Every row gives one point. A path goes straight from each point to the next, and from the last back to the first. The post is the endless flat space through its rows: a point in 2 columns, a line in 3, a plane in 4, and so on, so that a path can go around it. How many times does the path go around the post? Going back the other way cancels.

Post:
[[ 11 -19]]
Path (24 x 2):
[[  5   1]
 [-19 -14]
 [  6 -46]
 [ 33 -42]
 [ 33  -7]
 [ 30  34]
 [-15   7]
 [-21 -31]
 [  9 -74]
 [ 56 -63]
 [ 68  11]
 [  7  42]
 [-25   8]
 [-31 -41]
 [ 22 -55]
 [ 64 -40]
 [ 33   2]
 [  1  25]
 [  6   5]
 [-42  -8]
 [ -1 -68]
 [ 41 -74]
 [ 39 -11]
 [ 15  26]]
Times around: 4

Post, 7 rows:
[[-27  -2 -26   5  58 -50  15  20]
 [-29 -15  15   3   8 -23  -4  38]
 [-15  18 -18  31 -46 -20   8 -43]
 [  2  27   0  95  -8  53  11  46]
 [ -6  29  12 -21 -31   3   3 -52]
 [ 15 -13 -20  36  48 -36 -30  28]
 [-25  55  50  22 -44 -15   6 -49]]
Path (32 x 8):
[[  3  47   6  61   4  -3  27  29]
 [ -6  41 -48  22  -2   8  12  44]
 [ -3  22   0  -1 -33  -2   0  28]
 [ 21  29 -17  42  28   4  40   1]
 [  2 -23  30  46 -11 -16  10   2]
 [  5  -8 -29  40 -72  43  -5 -53]
 [-55  14  -3  -3  43 -30  12  22]
 [ -1  22 -80  29  26 -37   3  -6]
 [  2  54  26  10  -9 -11 -10 -25]
 [-10  13 -50 -39   0  29  21 -15]
 [-42  30 -59  77  18 -39  32 -29]
 [-17 -23  -7  66  41 -60  -7 -12]
 [-56  69   2  53  18 -14  35 -55]
 [ -4  52   0  88   8 -19 -26  -4]
 [ 15  59 -17  37 -32 -28  -3   3]
 [  3  39  51  33  12 -43   6   2]
 [ 18 -24 -37  40  -3 -37  35 -40]
 [-43  24  19  49   4 -29   9 -20]
 [  1  26 -25  48 -12   8 -16 -24]
 [ 35  81 -12  41  -7   1 -32 -55]
 [ 17  20 -18  43  23 -74  -3  22]
 [-11 -17  29  11 -31 -18  46  -4]
 [ 29  23  53  60 -40 -41 -12  -9]
 [  6  31  20  29 -12 -49 -33  18]
 [-19  50 -26  63 -29 -56 -48 -13]
 [-34  65 -22  87  19 -17   9  -1]
 [ -2  40 -19  -9 -25  38  13 -11]
 [ 14  50   3  63  39 -95   9  23]
 [ 14  30  28  12  19  15  57  -6]
 [ 14 -23 -21  37  42   7 -10 -36]
 [ 13  -6 -54  50  10  32  15 -23]
 [-15 -33  54   6 -41  20 -12  54]]
Times around: 2

Post (17 x 18):
[[ 39 -45 -25 -35  19  61  35  52 -22 -22   8 -35   8  -6  13 -23  74  23]
 [ 20 -29  -3  27   1   5  -7  -2 -19  23  34 -26   1  38 -19  62  -5   1]
 [ 41  11 -33  30  -6  14  51 -51 -38   4  60  18  53 -37  67  13  -2  12]
 [  4  19  17  19  56 -52  79 -45 -10  20  18  18  23  11  61  58 -12  37]
 [ 15  11  44 -41 -15 -53 -21  22 -55  18  25   7 -25 -22  64  35 -17  -4]
 [ -8 -23   7  48  22 -31 -28   0  15  -6  27   0  43 -29  22  26 -34  13]
 [ 28 -29  27 -35 -31  24  -4  12  12 -37  38   9  18 -49  -1  54   7 -11]
 [ 16 -32  18 -57 -41   0 -44   5  -9 -13 -21  48 -27   4 -11  31 -15 -20]
 [ 11   7 -26 -13  65  11  14   7  -6 -33  24   1   7  22   8  17  -2 -81]
 [-58   3 -35  51 -56   8 -27 -43 -39 -13  95 -12  -3 -51  -4 -53  47  24]
 [  0 -26  25  17  21 -23 -34  21 -38 -25   2 -23  40  24 -74  -4 -12 -20]
 [ -3 -13   2 -31  25  -4  68 -42  -5  35   3 -62   8  13  31  -3 -45 -29]
 [-24   1 -31 -11  28  18 -18  13 -31  -1  10 -27  54 -22  10  62  34   6]
 [  9 -19  28 -37  39 -11   0  -7 -22  24   1  21  23  27  27 -12  31 -43]
 [-64 -47 -21 -33   7  -4  27 -30  18 -22  39 -55  55  76  22  13 -52 -39]
 [ -2  24  -8  -7  -6 -34 -22  31 -16   6  12  -9  11  20 -25  -5  36  -9]
 [ 73 -42  33 -17 -14   0  -1  18  10 -47 -66   0 -17  16  41  75  54  -1]]
Path (21 x 18):
[[ 38 -55  -3  35   7 -23  31  32  29 -32  41  12  23  69  14  17   7   0]
 [-28   1 -39   4  26  -1  14  36 -71 -37  10  -4   3  48  35  12 -13 -11]
 [ 12  -1  16 -16  58  28  51   1 -25   7  13 -53  28 -22  32 -17 -25 -25]
 [-40 -26 -18   8  21  15  -7 -24  -3 -26  33  -8 -44   7  31  25  -2  15]
 [-12 -27  15   5  28 -36 -18 -28 -27  12  25  17 -12   1  -2  -2  24  55]
 [ 16 -35   2 -10 -18 -54  13 -18  20  31  22  10  -2  18  15  53 -59  28]
 [-10 -39 -19 -37 -34  25  -6 -26   5  -1 -34  18  16 -16  15  47 -23 -84]
 [  1 -36  29 -17  -3   6  73  14  35   7  21  31  65 -29  42  41  49  31]
 [-15 -39 -20 -35  17  -2  18 -40  -6  21  12  37  53 -22  39  30  51  10]
 [ -6 -61  -3 -12  -8 -20   1   8  -7  -5  45 -13 -24  15  18  10 -33  18]
 [ 60 -56  -4 -10  30  15   9  36 -56 -25 -27 -13  65  25  28   5  18 -47]
 [ -2 -34  -3  55   8  38  31   7  -3 -24  31  15  -8 -27  27   9  18  22]
 [  7  20  18  -2 -37   8   4 -21  -9 -12  18   0  28  26  29  18 -14 -27]
 [  9   9 -12  10  15 -10  -8 -18 -27 -12  41 -14  32  -1  33 -22  13  24]
 [ 22 -54 -25  -7  17  19  34 -43 -15   6  17   8  36  16  51  34   3  38]
 [ -9   4 -30 -53   2 -24  24  -6 -12  -2 -67 -22  72  10  -7  42  51  27]
 [-15  28 -53  17   6 -33  -2  36 -18  26  34 -35 -20  -4  11  33  -1 -21]
 [ 21  -3 -29  -2  18 -35  40 -16 -34   6  33  11  22  12 -20  39  16 -44]
 [-50 -46  -6 -28  21 -50  31 -42 -20  11  63 -36  74  74 -27 -24 -23   8]
 [ -6  -2 -12 -54 -25 -11  50 -58 -64   3  48 -36  26 -10  46  20  55  68]
 [ -6  -1 -68  20 -12 -41 -38 -43 -58  -4  25  18  67  11  14  20  47  -6]]
Times around: 2

Post, 17 rows:
[[-20   4   6   1  43 -17 -25 -11   2   7 -52   2  26 -21   4   8   8  15]
 [ -9 -41  18  20  16  26   5 -29 -13 -61  -9 -20 -16 -15 -43  13 -24  13]
 [ -7 -33  13  11  17 -22  18  21  13   5   7 -18  14  36   0  23  24 -12]
 [  3 -29   6 -24  11  29  19 -22 -13 -11 -31 -12 -23 -16 -50   6   2   3]
 [-35  -7  -6  -1  31  -5   5  30  22  10 -34  19  12 -21  -1 -17 -30  -5]
 [ 15 -18 -19  -1  16  23 -21 -14  18 -22  11 -17 -34   3 -16   8  -1  -5]
 [ -5   9  38  -1 -28 -17 -26  37   6  -1  22 -26 -15  22 -35  22  21  -8]
 [ 16 -16  14  -9  -2  12  17 -20  12 -33   3   7   6 -27  -5  19 -18  12]
 [  7  -1  15 -18  31 -13 -13 -15 -21  17  35 -42   4  10 -45  14   1   2]
 [ 22 -19  37  -4  23  13   3 -37  14 -38  -7 -43 -17   8 -50 -31 -17  -6]
 [-36 -18 -10  22  -6 -29  17   7  10  26   4   4  -5 -34  35   8  12 -11]
 [-17  23  -1   4 -15 -30   2  -4   0  11  16 -13 -19  50  10  22   5 -27]
 [  3 -13 -17 -13 -14  23  -3 -42  20 -46  -6 -41   7 -18 -56   5 -23   5]
 [-17  18   8  45 -17   9  -1  23  -2  30   7   3  23  15  21   3  18 -12]
 [ 18 -20   1 -10 -10  13  -6   7 -15 -31 -11 -17   5 -24  23   7  -5 -50]
 [ 17 -24 -12 -23  12  15  -9 -12 -13 -33 -12 -26  -8 -11 -28 -26 -14  30]
 [ 13  -3 -13  27 -14 -32  -7  15  -2  33   2  -2  -5  19  -8  20  -9 -25]]
Path:
[[-56 -18  20  47  42 -45  40 -46  27  -3 -60  27 -15  20 -38  -2  -8   2]
 [ 26 -57  17   8  32   3  -3  10  -6  -6 -15   6  40  21 -14   8  11 -10]
 [ 13 -27 -35  -9  -7  34 -47 -17  26   0 -24 -38   5   0   0  15  16 -17]
 [ 27  12 -26 -19  15  -1   1 -30   0 -20  -7 -34   6  -7  19  18 -26 -12]
 [-11  -1  22  30   5   3 -12  20   7 -27 -24 -20 -29  -4 -46 -19  -9  -8]
 [ 10 -24   3 -20 -16   6  11  -7 -36 -32  13 -17 -12 -36 -12  22   2 -35]
 [-26 -45  23  15  22  20 -17 -19  -1   6   2  18 -25 -29  -1   6  44   5]
 [ 35 -20 -38 -35 -18   7 -14 -22 -30  65  -3 -21 -10 -10 -25  -6 -24 -41]
 [ 23 -32 -39 -16  12   3 -10 -11  14 -29  -7 -26  -9 -35  33  10 -20   1]
 [ 22  28 -35  16  -6   7 -25   1  41   9 -18  16   3 -53 -47  70 -26  20]
 [  4  32  51  40  28   1  -3 -35 -16 -17 -29 -22  37  26  10  17  53  -3]
 [  7 -10 -11 -16   6  25 -12   7  19 -45  12  -1  -2  -8 -23  -2 -18 -23]
 [-31 -48  23 -20   5 -55  -3 -35  19  -2 -17 -26   2  10 -48   2  -3  46]
 [-15 -22  22 -14  -5  19  -5  39  -2 -25 -11   5 -13   6   8  24 -13 -10]
 [ 45  34   0  -7  -4 -12 -39 -10  10 -15  10 -36  11  -6  12  36   6  12]
 [ 42  11  30  32   9   2 -11  -6   4 -10  10 -25  26  -3  19  10  30 -12]
 [ -1 -14  10 -35 -28 -19 -15  23  19 -54  13 -12  17 -25  21 -14  17 -27]
 [ -4 -48  15   5 -20  19   5  26 -11 -13  -5   6  24 -18  -6  11  20  25]
 [ 32 -25  44  28 -24  -3   5  -9  16   8  23 -21   0  14  17  20  16   7]
 [-19  17  36  31  12  31   3   8 -30 -29 -50  -2  39 -14  -2  22 -29  -6]
 [  8  42   7 -27 -10   3 -21  15  -2 -49 -11 -32   8  17  -1   0   9 -11]
 [  4  11 -22 -42  30  -7 -17 -22  22 -19 -16 -22 -44  28 -63 -30 -16  17]
 [ -7  13 -14  -4 -24 -11 -18  39  33  27  17  -1  -1  -2  21  -5  37 -50]
 [-19  -9 -12 -38 -38  36 -21 -24 -14 -60 -19   5   3 -56  32  10 -10 -42]
 [ 17 -40  15  11  -3   6  28  -1 -18  -4  -3  -9  25   0 -20  -1 -23   2]
 [-52  -8  41  28 -14  -3  58  21  27  11   2   2 -30  65 -78  95 -13   3]
 [  0   2  -2   8  -5 -19  23   8  21 -57  -8 -51   6  24 -24  -3 -21 -30]
 [ -3 -31  -7 -16 -16   6  40 -28 -31 -43 -10   2  10 -69  34  25  16 -29]
 [-38  31  -3  -6  -2 -19   6   8  58 -28 -10 -38  10  -3 -21   8  14 -25]]
Times around: 5

Post, 17 rows:
[[-75  62  46 -23   1 -11  37  13  23  24 -70  -9  11 -19  22 -14   4 -37]
 [ 24 -24  -1   5 -12 -30  -4  18 -48  31   1  40   5 -34   6  20  -1 -18]
 [  5 -27  -4   9  15  12 -20  14  33 -25  -4  10  15 -11 -42 -28 -12  20]
 [  9 -38  37 -32  -8 -33  -2  19 -11  -7  -7  -6  20 -10  17  10  22 -26]
 [-84  55  13 -41  17  22  43  15   5  19 -39 -13  -7  19  54 -34 -16 -24]
 [  0 -12 -13  -4 -29  13 -13   7  -4  22  27   9  -3 -11  -2  15  29 -14]
 [-14 -38  -6  29  17  -6  10   7  -2   2  21  12  24 -25  24  21  31 -46]
 [  1  17   4  18  36   6 -48   3  33 -23 -15 -17 -26  -8  13 -24 -31   7]
 [-48  55  11 -21  52 -14  37  14  26  26 -41  -1 -28  22  45 -59  24 -10]
 [  7 -19 -13  25 -22  -4   1  32  -6 -10   7   3  -7 -16   8 -14   3 -44]
 [ -6 -25  -6  33   6 -40 -19  30  16 -42   0   1   1  18 -31  18  -7  25]
 [  6  19  -2 -11  34 -16 -31  39  24 -20  10   1  12 -14 -21   1 -12  -9]
 [-50  37  55 -13  13  18  57  59  29  55 -24  10 -11   3  50 -23   5 -21]
 [ 23 -10 -25  11  20  29 -19  52  25 -42 -21   1 -20 -14 -16   4  10  52]
 [ 13 -16 -36  -1   6 -28  -2   7  43  -6  -4   0   9  -8  12   4 -18  -1]
 [ -8 -44 -16  19   8 -27 -20  36 -26  41  -1  -9   4 -11  19  12  18 -37]
 [ 32 -13   6  25   4  -8   7  14 -35  15   7 -22  42  -6   8   8   7 -28]]
Path, 26 rows:
[[ 17   8   6 -19  31  28  -3  24  -5  39  20  28  15 -41   1  38  14  21]
 [-33  -7   9  72  71 -41   4  10   5  14 -40  -9 -18 -26  30 -24  43 -15]
 [-13 -39  -3 -50 -13  15  16  29  18 -20 -31 -19  12  -9  27 -18  49  -9]
 [ -2 -19  56 -49   3 -21 -42  30 -23 -16   4  -7 -24 -28  36 -27  12 -31]
 [-17  17 -33  35   3 -14  -4  42 -35 -26 -21  -8 -17 -49 -50   4   9   4]
 [-40 -10  56 -61 -26 -68  57   1  43   0   8  21  84 -26 -13  35  38   6]
 [-19  10 -26  58 -35   6  -2  30  -6  25  -5   6 -11   5 -13 -45 -44  -2]
 [ -1  38  34   3  51  40   1  83  10  44 -11   1 -28 -40  -2 -39  17  -3]
 [-16  25  53  -5   9  12   5  67 -17  19 -37  15  67 -72 -25  23 -54  -1]
 [ 68   4 -38  21 -21 -25  -9 -21 -81 -33 -27  10 -12  -2  17 -35  14  56]
 [-64   7  18   0  -8 -39  38 -30   7  -1   3  -6  60 -18  23  44 -55 -34]
 [ 16  24  71  23  22  33  59  95  -5  19  34   1  41  21 -44 -27  13 -14]
 [-14 -14  12  32  47  53  28  50  35 -24 -41 -17   8  15  20   0  17   2]
 [  5 -29   5  50 -37  19  11  48  18  11 -48  28   7  -5   7  -3 -35  11]
 [ 35  25 -36  -7  25  -9 -17  25  25  12  -9 -25 -19 -17  58  -7   1  15]
 [-15  12  42 -13  64 -54  26 -21 -28 -23 -22 -33  33  -7  47 -24  27 -43]
 [-24 -25 -23  24  18 -15  13  42  -1 -22 -33 -10  19 -23 -15 -22   6 -12]
 [-31   8   5  -4  31  -4 -12  35   8  45  30 -13 -22  32  51 -25  31 -15]
 [ -6 -43 -35  41  -8  28 -13 -13  30  28  12   9  13  -7  33  13  29 -29]
 [ 39   6  15  -6  46  21 -28  38  22  22 -56   7 -41 -28  55   1 -52 -15]
 [  3   6  54 -28  -5  21  33  36  35  34   3  -8   9 -19 -12 -34  -9 -20]
 [-26   5  62 -63   6  29  28  46  25 -27 -23  12  29  13 -64 -22  26  30]
 [-25   2 -50  45   7   7 -16  -8   5  -5  12  29  23  14  -9   7 -38 -43]
 [-44  13  36  -4  48  22  -2  -7  19  -3 -28  -7   4 -17  53  -7  31  -1]
 [ -7  -9  -2  13 -31 -34  16  35  -5  16   3   5  26  34   4  53  27  -3]
 [-24  -3  -6  -7  61 -31  12  -8  14  30   5  -3  23   3  40 -13 -19 -72]]
Times around: 0

Post (17 x 18):
[[ -6 -22 -21  -6  11 -22   8  56  19 -10  -2  -2  -1  -7  32 -34 -15  -8]
 [ 18 -41   5 -17   7  -5   2  25   4  29 -18  -8  26  -4  34 -15  -7   3]
 [-11  48  -9  -6  22   2  29  -3  -3   7   4 -20  34  14  22  -7  16 -14]
 [ -2  -1  16   0  16  28  -2  18 -14  14  14  27 -11  11   1  42 -51 -44]
 [ -3  -9   3 -15  18  -2 -18  24  11   0  25  37 -28   0  48  24 -10 -30]
 [  9   9  24  50  13  -1   1   7 -17 -31  -4  28 -33 -12 -16  18 -21 -25]
 [-22   9  -6 -10  19   9   1 -17  24  -8  43 -36  13 -12 -14  -2  28   4]
 [ 16 -12 -13  -4  18  40  21  17  30   2 -15   5   7  -2  24  10  -5 -25]
 [-53  -5   5  32  -8 -29  -6 -21   4 -10 -21   0 -18   3  -9  -7  -6  29]
 [-46  -1   7  15  -3  -7 -42  14   3  -3 -13 -21 -18  10   2 -27  31 -17]
 [-24   6  -1   3 -23   2  20  -8  22   0  39 -33  23  16  14 -11  40  -8]
 [-12   8 -24 -30   3   0  22   2   9  20  18  -3   1  19   5  -8  46 -22]
 [-26 -20  22 -14  -7 -35  10  15  40  -8 -14 -23 -19   5  17 -23  15   5]
 [ 30  11  -7  27  22  -2 -19   1   5   3  17  20  -7  36   3  31 -61 -28]
 [-14  14   0  13  -3  10 -19 -20  -7 -15  -5 -10 -48  -4  11 -22 -29  -7]
 [  0  -1   6  19  10  -5 -33 -31 -23 -34 -17  45 -11  10 -16  32 -54 -41]
 [ -5  -9   4  18  -9   0 -25   5 -32 -41  -8   7 -40  19  -7  43 -22  -1]]
Path (29 x 18):
[[ 24 -17   1   3 -16 -10  51  45   7   0 -21   4  24  10   8  25  29 -23]
 [ 17 -14  19  42  14 -19 -24  15   1   2  43 -22  20   6   1  -6 -27 -56]
 [-18  23  12  13  14 -67  38  27  10 -29  37 -15 -14  22  15 -11  -6  12]
 [ 15 -12  26   3   0  24  20  16  50 -34   6 -11 -79  -9  39 -15 -28  -2]
 [-35  34   8  -7  31  30  43 -10 -15  -1 -11  44  16 -33  11  51 -28  21]
 [ -7  -9 -21  14 -24  21   1  70   1   9  16 -26   1  34  -8  32 -13 -11]
 [-29  13 -46  -5  24   9   2   6  31 -55   0 -58   3  -3  -6  24   2  11]
 [  5 -44 -20  -3 -10  19  14  41  19 -28  34 -35 -40  14  20  12  35 -21]
 [-59   3   4  11  -2  32  -7 -20  38 -17  32 -21 -31   7 -23   5  27 -16]
 [ -6   9  31  -5   5  34 -28 -26 -11 -31  31 -26  15 -20 -19  -2  20   9]
 [-22  30 -16 -31   4  32 -15  23  12 -17  43 -11 -48  16  10  18 -13 -42]
 [ 47 -30   9   7  18  17 -26  -5   3 -13 -17  19  26 -14   1  63  59 -23]
 [-16 -12 -21 -14  16  22 -33   4 -44  23 -45   1  18  29  19  -1  38 -76]
 [  2 -24  13  12  27   6 -29 -39  54 -24  20 -18 -27  18  -4  28   0   2]
 [-10  -3  46   0  -4  61  -9 -45 -39 -18  28  13  -2 -22 -33  39  14 -30]
 [ -8  24 -31  15  25  28  14 -25 -18  -4 -63  -3  30 -32 -18 -38 -11  34]
 [  6  45  16  39  23 -25  -3  32   2 -35  11 -13  -1 -25  10   8 -26 -10]
 [  0  -5  31  17  -6   1  27  23  38  -9  33 -39  33  -8  17  45   7   9]
 [ -3 -30  -4   7 -27  16  -4  15 -47   5 -14 -20 -46  -5  32 -12   9 -13]
 [-29  -3  29 -12  11  49 -60   2   5 -24   1  -4 -56  13  53  -9  11 -95]
 [-13  -6  27 -22  26  15  -5 -17  10   5  23   8  -2   6  12  26   5  17]
 [-43  23  25   1  -1  34 -10  -9  14   8 -41   2   9  -3  50   7 -14  34]
 [-51  -9   1  14  14 -24  18  20  44  12  -9  18   9  -4 -11   5  28  -4]
 [-38  24  -3  20  10  30 -42  20 -47  21  14 -34   5  12 -10  46  15 -29]
 [ -3 -16  24  18  -3 -50  21  39 -21  16  58  35 -17  20  22  29 -39 -29]
 [-14 -16  37  -1  29 -17 -41 -18  12 -21 -16 -14  16   1  26  11 -27   2]
 [  2  24  25  47  14  28 -10 -34  -8 -62  20 -18  10 -30 -29 -20  -8  -3]
 [-56  -3  25  -9  18  15 -26  16  29  46 -10  38 -27  18 -16  14 -13 -54]
 [-33  64   7  32 -17 -25  18  18  41 -56  24  15 -44 -14   8 -29   4 -39]]
Times around: 5
